Rows are points. Each copy is the shape, with its points in the same order, turned, moved and blurred by noise. Some copies are also mirrored. Which?
(in the rows, 128 means zero)

Shape (8 x 3):
[[112 110 111]
 [120 103 202]
 [131 132 183]
 [134 150 110]
 [141 141  85]
 [156 160 110]
 [133 159 119]
 [ 98 136 116]]
Copy 1 (8 x 3):
[[124 100 136]
 [186 158 178]
 [170 163 145]
 [124 126 100]
 [118 102  89]
 [133 132  80]
 [121 139 100]
 [107 123 136]]
Copy 1 is: only turned
Copy 2 (8 x 3):
[[ 89 127 125]
 [134 121 204]
 [143 138 176]
 [120 148 101]
 [109 136  80]
 [143 147  93]
 [127 158 109]
 [ 88 155 126]]
Copy 2 is: only turned

Shape (9 x 6):
[[148 135 125  29 173 118]
 [ 82 155 128 117 137 104]
 [132 126 136 168 108 139]
 [145 155 126 168 110 135]
 [141 125 143 168 158 113]
 [118 112 129 158 118 129]
 [149 126 126 167 101  97]
 [107 137 190 140 145 104]
 [148 121 140 162 107 127]]
Copy 1 (9 x 6):
[[ 80 147  44 117 178 133]
 [ 78 105 121 134 122  73]
 [136 113 167 131 111 114]
 [158 120 150 127 113  97]
 [132  86 157 103 159 105]
 [116  99 158 118 115 119]
 [139 110 159  85 109  94]
 [ 82 121 170 118 164  86]
 [137 120 166 107 123 118]]
Copy 1 is: only turned
Copy 2 (9 x 6):
[[ 86 105  82  55  91 102]
 [119 168 152 101 141 131]
 [184 129 146 140 133 143]
 [189 149 121 146 134 134]
 [155 114 123 127 179 130]
 [162 122 149 138 133 140]
 [146 131 125 175 134 149]
 [140 131 129 105 173 184]
 [170 120 124 156 134 151]]
Copy 2 is: mirrored
Copy 3 (9 x 6):
[[181 116 160  86 138 198]
 [124  96 123 160 168 152]
 [103 144 104 145 126  95]
 [129 162  91 156 138 104]
 [ 98 149  87 117 155 124]
 [102 122 108 135 131 101]
 [127 140  96 128 157  81]
 [ 76 148 143 144 186 140]
 [112 147 110 128 141  90]]
Copy 3 is: mirrored

Shape (14 x 9):
[[115 105 111 150 126 111 112 125 136]
 [155 142 152 107 146 160 110  95  86]
 [ 99 146 162 152 126 118 151 118 155]
 [151 113 160  53 126 110  70 141  79]
 [122 152 120 165 102 130 126 161 167]
 [175 116 144 118 137 131  92 125 109]
 [152 112 171  40 159  96  81 173 133]
 [113 155  98 120 121 119 122 112 161]
 [124 166 143 128 124 119 119 139 122]
 [157 132 138  80 164  91  70 156  70]
 [118 127 118 126 120 142 162 143 116]
 [103 141 108 153  91 152 117 138 156]
 [145 142 127 124  91  91 145 136 154]
 [175 139 135 104 179 164 119 112  84]]
Copy 1 (14 x 9):
[[125 131 115 133 160  92 136 114 124]
 [150  91 125 108 131 163  94  80 108]
 [110 179 131 123 113 127 122 120 129]
 [168  51 174 108 143 164 165 113 100]
 [134 161 100 160 111 110 134 144 122]
 [151  76 141 130 136 123 110 113  93]
 [192  79 223 121 115 131 147 132 133]
 [158 152  96 113 115 104 142 101 139]
 [153 139 117 119 115 150 120 131 121]
 [197  67 160 100 162 161 142 142 108]
 [113 115 104 139 123 136 126 108 163]
 [138 155  84 163 113 114 140 106 119]
 [126 130 111 109  87  96 147 139 124]
 [171  77 127 114 142 160  61  89 131]]
Copy 1 is: mirrored
Copy 2 (14 x 9):
[[120  96 140 122 153 100 118 131 115]
 [139 153 109 118 107 150  87  94 107]
 [144 117 124 128 167 115 166  90 140]
 [156 184 187 100 119 129  90 120  62]
 [111 135 131 148 160  82 149 130 158]
 [152 152 147 129 127 126  68 121 113]
 [184 205 175 107 173 116  99 141  71]
 [145 128 106 102 135  87 151 143 130]
 [136 153 131 138 132 109 147 109 119]
 [159 179 167 138 114 113  89 127  43]
 [118 125 122 131 144 147 146 143 123]
 [ 90 122 120 111 147  90 142 134 152]
 [157 133 162 128 128 106 156 143 156]
 [151 158  94 141 115 156  75 117  90]]
Copy 2 is: only turned
Copy 3 (14 x 9):
[[118 116 158 133 132 107 110 117 144]
 [112 119  99  89 122 177 137 133 117]
 [ 89 141 137 114 185  92 143 128 119]
 [143 148 118 110  53 153 129 175  89]
 [ 87 168 163 158 155 107 138 114 142]
 [134 143 143 121 124 181 120 126 105]
 [177 206 123 109  83 130 122 178  92]
 [ 91 152 114 126 137 100 108 101 148]
 [ 88 142 121 136 138 119 134 141 111]
 [154 144  97 149  80 160 103 181  95]
 [123 126 120 147 138 113 163 116 151]
 [ 67 144 164 137 143 108 136 111 169]
 [109 169 137 154 131  97 148  89  98]
 [151 126  86 107 134 195 142 135 130]]
Copy 3 is: only turned
Copy 4 (14 x 9):
[[133 132 148 125 122  98 114 111 124]
 [185  93  92  92 136 149 149 116 114]
 [115 126 167 114 152 133 169 113 148]
 [151  72  61  55 119  73 135 139 125]
 [ 97 127 162 141 100 139 136 138 156]
 [169  97  87 124 118 107 138 131 125]
 [103  71  41  87 150  63 138 140 154]
 [117 150 131 103 120 139 115  96 160]
 [127 126 127  93 127 138 149 146 139]
 [146 109  52  76 138  84 121 170 106]
 [105 117 133 110 116 142 152 104  97]
 [114 115 172 117  93 147 115 117 148]
 [107 146 130 114  93 107 168 113 156]
 [173 101  62 115 146 152 141 122  95]]
Copy 4 is: only turned

Shape (16 x 11):
[[118 120 110  91 140  97 116 118 125 118 177]
 [137 161 192 101 161 144 130 130 162 112 103]
 [141 171 143 101 110 129 137  65 126 101 159]
 [104 138 157 146  94 161 129 117 104 122 146]
 [100  92 113 133 108  98 116 142 160  86 178]
 [136 117  73  85 148 107 124  94 115 136 131]
 [129 156 118 144 117 107 120 124 145  98 158]
 [154 116 130  98  89 167 145 188 134 115  97]
 [106 129 167 127 170 124 120 145 133 100 137]
 [130 151 143 101 167 135 141 175 197 148 124]
 [108 157 167 116 114 139 140  82  82 108 122]
 [105 130  55 170 130 166 151 158 148  87 103]
 [120 106 124 118 119 154 148 142 133 104 173]
 [133  77 127 101 157 131 187 122 129 173 104]
 [154 108 111 152 138 153 103 163 130  95 115]
 [149 129 101 120 119 111 209 131 117 131 154]]
Copy 1 (16 x 11):
[[100 130 131  75 103 104 124 114 129 149 130]
 [149 106 196 154 136 113 136  85  93 113  97]
 [ 48 126 167 131 116 123 126  78 134 127 106]
 [ 83 150 170 163 132 122 119 141 135 126 157]
 [109 143 113  89  83  92 110 155 124  92 138]
 [ 99 111 108  74 155 136 128 102 148 156 114]
 [ 99 156 125 125 106 103 133  96 137 103 129]
 [141 128 159 126 136 181 185 160 112  91 134]
 [145 114 159 134 124  76 130 119 107 124 141]
 [185 130 140 131 115 140 133  94  72 125 104]
 [ 60 124 188 157 159 101 140 120 134 142 127]
 [120 137  66 145 165 139 150 126 105  70 172]
 [104 114 133 124  94 135 135 141 112 120 159]
 [146  81 113 141 150 155 130 159 125 178  93]
 [153 118 128 122 139 132 152 122 154  78 165]
 [ 90 124  92 144 104 144 179 134 127 159 108]]
Copy 1 is: mirrored
Copy 2 (16 x 11):
[[137  88 116 131 138 128 170 113 127 122 175]
 [ 95 115 184 122 130 163 135 117 116  67 109]
 [156 136 139 143 141 196 140  82 133 105 156]
 [110 133 137 120 109 182  97 128 146 145 159]
 [114 118 109 140 112  96 137 117 178 120 173]
 [167 108 108 123 144 120 159  99  86 142 135]
 [129 141 112 139 143 146 142 134 159 108 140]
 [116  92 124 122  48 147 108 139 123 110  89]
 [ 72 114 159 144 140 136 150 138 124 110 141]
 [ 95  91 155  75 120 125 172 127 138  70  90]
 [125 146 161 142 126 202 118 117 102 136 157]
 [ 81 160  54 116 105 127 133 133 138 142  80]
 [ 95  96 117 133 103 150 142 102 160 143 140]
 [127  98 175 101 108 115 155  99 106 181  85]
 [ 95 104  95 147 125 124  96 143 134 119  95]
 [155 117 131 135  96 153 189 121 159 175 101]]
Copy 2 is: only turned
Copy 3 (16 x 11):
[[132 132  89 113 105 110 168 130  86 110 142]
 [113 146 170 123 194 117 153 158 119 160 146]
 [168 166 148 109 124  88 140 112 128 120 135]
 [118 122 153 134 141 133 123 104 145  74 137]
 [115 102  63  76 128 115 104 137 107  98 134]
 [132 143 104 119  72 144 171 111 105 155 117]
 [130 137 108 116 120 111  93 146 116 122 134]
 [ 68 140 132 112 134 169 146 179 180 115 140]
 [125 119 124 128 181 137 136 155  85 127 130]
 [ 88 145 100 145 174 123 144 169 131 174 176]
 [136 154 169 131 149 117 147  97 129  91 103]
 [ 95 155  86 124 130 211  65 126 140 133 118]
 [130 130  91 109 146 153 136 139 132  92 155]
 [118 107  92 140 150 174 209 114 157 165 121]
 [113 104 128 124 117 186 107 178 127 126 135]
 [148 153  59 143 135 131 151 137 186 116 105]]
Copy 3 is: only turned
Copy 4 (16 x 11):
[[142 149 115  96 114 100 132 165 131 147 189]
 [107 119 160  85 107 139 187 152 183 135 101]
 [126 136  88 138  66 112 159 137 176 153 138]
 [144 131 142 162 109 118 104 150 188 142 125]
 [142 166 116 110 132  95 111 187 146  85 176]
 [123 132 112 112 102 131 135 139  78 162 175]
 [145 168  92 116 128 125 135 164 160 132 131]
 [127  81 152 125 119 199 117 196 156 111 135]
 [151 153 171  94 129 116 160 159 165 128 137]
 [ 93 110 143  66 175 147 171 158 163 127 133]
 [135 143 151 165  67 116 149 153 173 172 121]
 [143 164 130 165 174 192 135 135 132  89 150]
 [152 114 129 130 125 124 123 157 167 105 179]
 [117  63 171 135 141 112 151 149  88 141 140]
 [166 134 149  98 129 172 110 142 130 102 127]
 [157  85  94 155 144 125 161 169 121 148 162]]
Copy 4 is: only turned

Shape (17 x 12):
[[ 97 161 114 114  94  71  80  78 151  87 143 120]
 [156 135 131 134 200 135 114 175 164 144 162 121]
 [135 109 151  69 117 125 102 112 145  92 173 159]
 [131 162 124 127 104 142 152 151 126 103  80 119]
 [185 111 115 105 137  86 144 119  82 134  59 159]
 [162 130 150 126 128 116  70  79 112 142 114 111]
 [132 107 122 119 121 109 148 109 118 129 117 129]
 [101 107 126 106 130 147 104 151  89 127 127 135]
 [129 137 140  95 201 143 117 135 163 132 133 163]
 [143 117 120 123 121 114 101 153 136 164 115 106]
 [113 126 102  82 117 127 106 135 132 117  92  24]
 [183 107 113 140 104  93 122 144 130 140 151 169]
 [103 139 172  68 102  84 135  95 112 131 136 137]
 [124 151 134 105 130 167 166 101 125 140 127 147]
 [146 112 150 124 138 106 163 134 132 112 136 115]
 [136 100 133 134 115 142 114 129 159 148 164 113]
 [135 132 137 156 149 125 160 163 158 121  71 215]]
Copy 1 (17 x 12):
[[162 172  87 102  84 107 115 100  79 129 159 176]
 [164 119 123 143 191 136 113 172 131 166  80 141]
 [161  88  94 112 162 136 112 107 106  97 154 182]
 [ 99 141  96 108 117 132 120 130 179 127 146 107]
 [138  80 110 167  87  94 131 102 213 122 125 157]
 [176 129 107 126 106 132 133  72 139 109  82 148]
 [145 115 136 130 121  98 131 106 156 131 146 141]
 [110  82 136 117 131 142 119  95 116 147 124 137]
 [135 110 113 163 189 120  73 146 129 116  94 160]
 [164 114 144 113 111 135 112 124 152 153 105 130]
 [141 147 107  51 130 122  99  74 164 198 117 143]
 [190  84 130 155 103 141 153 157 145 125 149 154]
 [128 109 132  84 116  85 119 107 121  80 141 188]
 [108 134 147 132 162 135 116 110 160  89 145 137]
 [152 106 116 110 156  88 142 139 161 129 140 138]
 [187 118 145 112 155 143 128 123 119 134 132 116]
 [118  93 110 189 120 106  78 182 162  95 135  90]]
Copy 1 is: only turned
Copy 2 (17 x 12):
[[147 185 130 106 144 132  57 120 172  90 111 147]
 [161  42 147 129 131 113 131 116 155 150 111  84]
 [136 104 169  97 136 134 109 171 146  86 105 171]
 [124 155 136 140 159 174 127 141 113 165 147 107]
 [127 115 131 139 153 170  99  98  29 142  97 148]
 [143 104 104 145 130 182  91  91 140  95 114 164]
 [121 135 132 133 137 130 130 113  98 117 114 143]
 [ 75  96 131 150 148 139 107 153 125 110 124 121]
 [131  56 143  90 172 129 131 123 151 147  90 123]
 [120  96 113 134 101 138  96 113 121 140 139 121]
 [123 129  95 107 143 146  96 113 122  93 216  94]
 [154 111 161 160  95 118  98 135  97 149  90 157]
 [ 89 152 167  86 124 165 115 111 128  83 100 149]
 [101 122 160 130 168 150 162 111 141 149 126 160]
 [147 125 149 125 126 134 154 126 104 112 113 111]
 [136 100 123 140  98 111 137 136 156 123 133 144]
 [126 122 125 124 158 150 140 155  96 216  51 118]]
Copy 2 is: only turned

Shape (16 x 12):
[[129 118  88 117 171 104 114  86  92 104  89 170]
 [107  92 111 103 147 165 123 106 128  78 104 159]
 [119 150 103 142 172 123 149 138 159 147 156 179]
 [108 144 131 126 141 163 108 128 138 156 130 100]
 [111 135 129 112 107 145 141 157 152 105 119 124]
 [153  88 143 189 188 163 132 110 167  73 138  98]
 [147 165 164 139 116 126 146 166 161 124 147 164]
 [143 117  92 109 117 122 125  92  84 138  85 126]
 [178 138 148 131 162 129 118  98 138 109  93 165]
 [162 113 153 127 131 134 129 150  88  97 111 158]
 [136 103 177 121 116 146 167 125 103 148 145 119]
 [159  81 165 141 147  96 168 158 146 151 122 127]
 [132 124  91 175 118 105 115 109 153 140  88 153]
 [104 156 157 154 180 141 163  88 129 125 102 104]
 [ 98  92 157 110 156 129 136  91 105  92 147 102]
 [107  79 140 181 107 104 106 163 149 100 100 167]]
Copy 1 (16 x 12):
[[111 105 136 105 154 127  92  75 116 166 173 168]
 [106  95 169  88 115 155  99 115 153 146 136 158]
 [153  88 147 112 126  87 154 160 120 172 171 125]
 [140 156 170 123 158 144 145 166 128 135 130 132]
 [131 128 135  89 112 133 132 152 139 115 125 108]
 [167  85 127 121 146 170 166 137 188 174  89 187]
 [183 129 109 113  84 121 142 163 135 151 157  96]
 [ 92 152 142 132 155 128 105  76 127 126 150 134]
 [157 143 114 115 110 139 123 102 145 174 164 177]
 [127 131 109 124 102 173 116 106 136 175 140 115]
 [145 135 159 170  93 158 158 115 129 135 115  96]
 [154 126 116 141  92 111 164 103 112 171  81 116]
 [130 129 103 129 146  75  96 134 139 137 134 161]
 [155 109 147 143 135 160 166 134 100 112 146 185]
 [155  89 180 123 143 184 125  97 133 131 110 126]
 [135  97  93 123 104 116  66 150 139 164  76 130]]
Copy 1 is: only turned
Copy 2 (16 x 12):
[[120  93 151 116 155 199  89 142 101  85  91 142]
 [161 116 145 118 159 214  91 130 130 138 135 117]
 [147 142  93 168 167 162 156 137 118  74 127 149]
 [117 138 112 105 155 133 130 128 153 134 158 160]
 [178 135 121 121 111 153 132 114 137 138 146 143]
 [126 162 183 188 166 142  90 150 109 141 189 111]
 [176 158 102 132 128 126 172 118  80 116 143 132]
 [104  85 158  95 124 169 121 130 134 124  90 136]
 [141 108 158 115 168 153 132 160  64 115 134 125]
 [150 153 142 100 127 154 114 139  84 132  99  98]
 [117 142 119 102 124 128 145 109 134 128 140  69]
 [123 141 120 145  87 127 144 170 110  99 150  79]
 [107 120 155 142 112 189 157 145  98 109 134 177]
 [124 131 172 110 167 129 119 116 138  69 178 130]
 [117 118 128 120 142 156  64  95 132 116 161  88]
 [134 177 132 135  75 210 124 143  78 125 156 140]]
Copy 2 is: only turned
Copy 3 (16 x 12):
[[111 123 179 113 151 116 211 139 107 126  75  84]
 [ 95 118 154  85 129 128 184 175 108  87 124 107]
 [ 86 159  98 126 121  97 160 136 120 115  64 141]
 [121 158 113 164 131 142 116 152 110 100 123 100]
 [104 171 128 102 124 114 125 139 145 104 156 115]
 [111 130 168 139 165 143 139 192  96 131 133 214]
 [ 75 165 103 113 109 129 118 119 157 156 123 138]
 [142 132 147 141 151 140 199 135 136 121 120  64]
 [ 65 114 158 125 157 153 165 149 145 156  95 124]
 [ 95 129 141 110 120 127 170 153 118 183 150 101]
 [111 108 103 155  95 139 151 121 117 139 173 126]
 [105 119 135 175  99  80 160 137 164 159 147 162]
 [147 166 154 136 134 137 170 163 165 129  77 126]
 [ 91 160 169 171 124 167 158 121  97 104 118 146]
 [125 101 165 126 121 126 148 118  78 106 146 132]
 [148 148 173  95  81 111 134 181 164 152 110 131]]
Copy 3 is: only turned
Copy 4 (16 x 12):
[[167  74 107  92 137  82 159  78 153 133 127 137]
 [126 120 132 119 145  57 109  75 156 144 149 148]
 [118 138 131 132 136 131 182  95  97 140 117 182]
 [ 73 140 130 139 150 136 139 126 159 139  99 129]
 [111 161 130 125 132 101 110 156 140 137 135 157]
 [100 123 170 111 120 128 111  82 103 207 164  86]
 [140 180 160 138 138 138 130 142  84 107 124 148]
 [141  73  98 137 117 111 132 119 185 115 138 124]
 [167 131 155 120 113 106 148  90 139 128 125  88]
 [171 129 148 112 152 135 100 104 142 111 159 128]
 [102 112 160 164 171 141 113 136 131  99 170 115]
 [136  97 205 123 130 156 143 142 116 129 159 144]
 [122  98 133 103  67 116 131 109 125 121  98 151]
 [ 68 126 131 105 142 112 172 113 131 120 152  80]
 [106  85 132 132 192  89 115 122 130 164 161 101]
 [133 102 175  73 118 109  69 121 100 128 121 167]]
Copy 4 is: mirrored

Shape (16 x 12):
[[108 110 180 124 147 125 160 154 167 105 105 129]
 [ 97 156 108 161  99 106 185  98 173 110 131  96]
 [105 167 119 120 132  87 111 174 119 141 145 186]
 [ 85 107 169 103 127 105 157 156 138 124 144 120]
 [157 129 111 138 173 121 166 108 109 141 126 100]
 [114 122 105  83 161 166 140 113 141 137  99  94]
 [130 137 111 161 128  83  99 112 179 156 112 150]
 [173  98  97 116 137 158 139 132 170  88 140 182]
 [ 90 103 156 109 109 123 160 115 103  95 171 150]
 [137 139 159 102 146 134 173 121 100 132 100 144]
 [137 101 137 145 155 104 160  92 181 155 155 147]
 [156 178 171 150  97  81 106 153 110 141 176 134]
 [129 149 155 174 151 134 111 118 128 109 127 106]
 [152  88 143 124 117 110 151 162 138 147 102 164]
 [ 90 129 136 102  96 158 142 173  95 169 175 158]
 [130 153 127  90 152 145 122 153 117 169 115 126]]
Copy 1 (16 x 12):
[[173 130  79 158 144 126 125  97 146 176 138 136]
 [196 152  80 121 126 122 163 168 119  93 126 144]
 [111  89 131 150 163 126 132 180 112 181 121 191]
 [167  92  94 138 125 106 111 108 114 164 142 146]
 [143 132 120 126  99 187 111 158 146 135 123 111]
 [ 98 137  74 117 112 144 105 114 149 119  99 116]
 [126 138 135 167 162 113 152 178 168 116 153 143]
 [110 193 109 171 169 174  96 122  98 134 145 161]
 [162 126 119 159  87 116 115 112  67 151 128 169]
 [137 111 114 149 113 173 148 104 121 166 100 125]
 [139 149 113 171 119 136 135 154 121 133 188 105]
 [167 112 197 122 160 112 134 175 107 178 115 140]
 [160 168 139 135 116 119 126 151 166 167 103 136]
 [134 107 136 155 163 163 129  98 135 147 164 157]
 [105  96 132  89 117 117 127 117  76 177 142 185]
 [ 89 104 119 108 139 145 120 132 140 166 102 126]]
Copy 1 is: mirrored
Copy 2 (16 x 12):
[[145 146 161 130 141 130 108 156  87 179 138 127]
 [102 170 148 102 145 200 145  93  93 132 111 131]
 [ 92 118 107 214 119 125 110 129 132 132 116 115]
 [144 148 131 144 109 130 114 158  76 162  93 123]
 [125 145 115  92 128 134  87 124  95  83 161 124]
 [142 147  97  80 182 106 100 141 107 123 111 142]
 [112 132 117 153 139 191 120 139 169 130 148 151]
 [121 108 136 108 170 124 145 158 146 135 150  55]
 [121 138 162 119  88 119 119 155 100 129  67  90]
 [125 149 134 110 117 101  59 116 112 146 128 107]
 [150 159 139 122 132 192  98 166 128 112 142  97]
 [153 120 132 193  67 138 130  82 131 116 134 120]
 [137 144 170 131 128 121 128 117 124 104 149 164]
 [124 138 108 129 102 125 108 159 129 180 160  99]
 [128 181  88 168  96  84 136 140 122 134  80  89]
 [145 149  79 146 148  92  90 116 126 125 127 129]]
Copy 2 is: only turned
Copy 3 (16 x 12):
[[131 159 142 124  93 116 174  71 142  92 104 139]
 [123 128 171 112 124 189 180 133 186  97 151 116]
 [122 171 146  96 151 106 136 127  73 133 168  96]
 [ 97 155 115 146  94 136 171  96 126 117 131 108]
 [115 107 157  93 100 116 152 158 146 127 130 180]
 [124  87 155 106  84  88 159 145 165 124 110 101]
 [184 148 185  99 110 145 101 119 123 115 160 116]
 [203 118 124  99 148 124 170 149 104 113  75 136]
 [ 85 116 112 142 133 163 161 121  94 108  97 126]
 [ 90 124 132  71 110 100 143 112 128 106 104 155]
 [170 117 155 102  79 176 150 107 109 141 133 152]
 [103 195 143 124 166 150 103 115 125 170 149 148]
 [122 134 193 138 135 120 133 113 148 119 128 157]
 [159 148  93  97 113 120 136 109 119  91 129 148]
 [104  98  81 116 161 112 149  92 109 155 153  94]
 [123 124 138  78 111  65 139 124 136 154 135 113]]
Copy 3 is: mirrored
Copy 4 (16 x 12):
[[170 141  95 162 123 114 114 122 112 171 104 132]
 [144 199 114 122 159 106 100 144 149 156  66  61]
 [154 139 183 143 119 160 114 183 120  86 117 130]
 [132 159 114 178 141 109 129 127  92 130 104 119]
 [144 160 115 102 106 121 132  99 166 121 152  77]
 [109 162  81  89  98 151 155 115 127 143 117 124]
 [168 119 144  83 138  95 136 186 144 128 105  88]
 [178 139 123 123 134 156 180 128 199 151  94 162]
 [110 163 161 178 159 128 132  94 128 146 103 134]
 [146 158 147 119  76 118 114  87 131 136 122 142]
 [172 130 127 129 131  89 175 117 153 127  88  73]
 [123 107 167 165 127 106  73 158 171  87 136 107]
 [128 111 119 139 131 130  96 144 159 168 141  88]
 [184 157 133 140 110  90 148 151 136 126 129 160]
 [ 87 172 160 198  99 138 153 162 135 107 120 146]
 [113 140 119 118  73 139 134 149 132 101 133 133]]
Copy 4 is: only turned

Shape (15 x 12):
[[168 134 138 134 108 163 135 125  74 145 162 110]
 [166  94 158 128  98 108 160 138 149 134 133 136]
 [121 165 137  97 117 148 121  96  96 137 148  87]
 [130 100 168 117  92 106 178 129 131 122 101 129]
 [119 129 159 125 131 103 161 152 125 133 128 157]
 [157 129 121 129 109 117 164 163 167 128 128 117]
 [139 116 110 137 101  79 184 158 120  99 150 126]
 [113 118 144 134 144 140 139 145 131 102 124 144]
 [100 127 130 143 101 111 117 126 137 140 133 156]
 [136  88 165 120 103  93 119 172 133 117 114 116]
 [128  99 112 130 150 102 150 128 131 157 129 115]
 [160 120 111 120 112 108 145 144 116 124  93 147]
 [180 153 139 175 113 166 123  76  79 129 139  54]
 [ 99 129  93  75 149 143 111  38 122 100 190 130]
 [132 124 136 139  83 205 135 102  71 141 137  71]]
Copy 1 (15 x 12):
[[ 66 176 119 120 152 133 102 157 107  92 157 121]
 [115 141 160 175 123 157 135 155 117  73 144 129]
 [ 82 177 133  94 153 166 131 155  97 153 130 113]
 [132 166 174 173 125 190 118 129 117  93 135 120]
 [135 154 137 162 132 156 129 127 114  94 118 161]
 [127 154 121 164 105 160 167 163 133  89 151 133]
 [119 168 151 143 102 166 136 142 132  88 186 192]
 [124 153 131 164 121 133 124 107 129 138 137 139]
 [127  99 121 131 131 171 111 122 127 121 138 145]
 [106 147 139 192  90 176 100 163 122 112 120 151]
 [143 139 155 117  86 141 126 155  93 108 136 146]
 [111 160 140 136  94 156 130 141 159  86 119 138]
 [ 80 195 145  92 170 120  84 197 132 132 175  93]
 [ 54 120 175  69 119 135 160  99  89 183 139 135]
 [ 75 197 118 102 146 161  75 138  94 123 170  72]]
Copy 1 is: only turned
Copy 2 (15 x 12):
[[149 121 113 167 190 109  97 132 134 138 102 102]
 [150 124 154 117 136 119  97 114 148 139 137 165]
 [117  86  85 135 165  87 137 170 152 129 105 100]
 [174 114 125 107 136 119 120 139 155 142 131 183]
 [141 125 128 123 125 138 127 146 116 123 112 171]
 [125 129 124 118 106 126 101  93 141 143 126 147]
 [146 154 142 112 119 121 129  98 166 138  68 164]
 [141 109 140 129 108 161 150 149 137 131 121 132]
 [138 102 149 133 116 115 134 140 142  80 115 140]
 [156 154 149  74 125 129 106 144 147 126 146 142]
 [123 148 144 149 112  89 138 137 138 142 129 148]
 [161 139 124 113 138 119 144  97 117 127 130 136]
 [165  80 121 161 176  69 102 138 135 180  93  51]
 [ 75  81 139 164 188 106 206 161 199 112 105 108]
 [178  96  78 178 170 103  97 152 171 137 123  67]]
Copy 2 is: mirrored
Copy 3 (15 x 12):
[[144 105 108 164  95 141 113 152 123 172 131 166]
 [151 113 176  95  94 152 149 139  94 141 125 154]
 [173 121 110 166 115 124 111  96 147 165 159 145]
 [154 134 175 103 119 132 161 116  73 153 148 164]
 [129 121 168 127 141 157 147 114 101 116 139 163]
 [153 105 141  86 110 176 157 136 109 131 156 132]
 [125 136 165 107 140 182 178 147 120 173 144 135]
 [135 132 139 134 141 134 145 129  92 109 137 125]
 [132 148 162 120 130 163  92 104 103 131 135 124]
 [147  98 186  88 143 120 128 145  93 145 135 133]
 [116 123 129  89 124 139 146 102 129 143 115 144]
 [110  97 155 116 110 153 147 113  86 157 154 125]
 [142 141  80 153  57  95 104 161 143 180 175 155]
 [169 168 117 189 104 129 139  58 164 155  94  74]
 [176 139  68 157 103 114  95 144  93 196 143 162]]
Copy 3 is: only turned
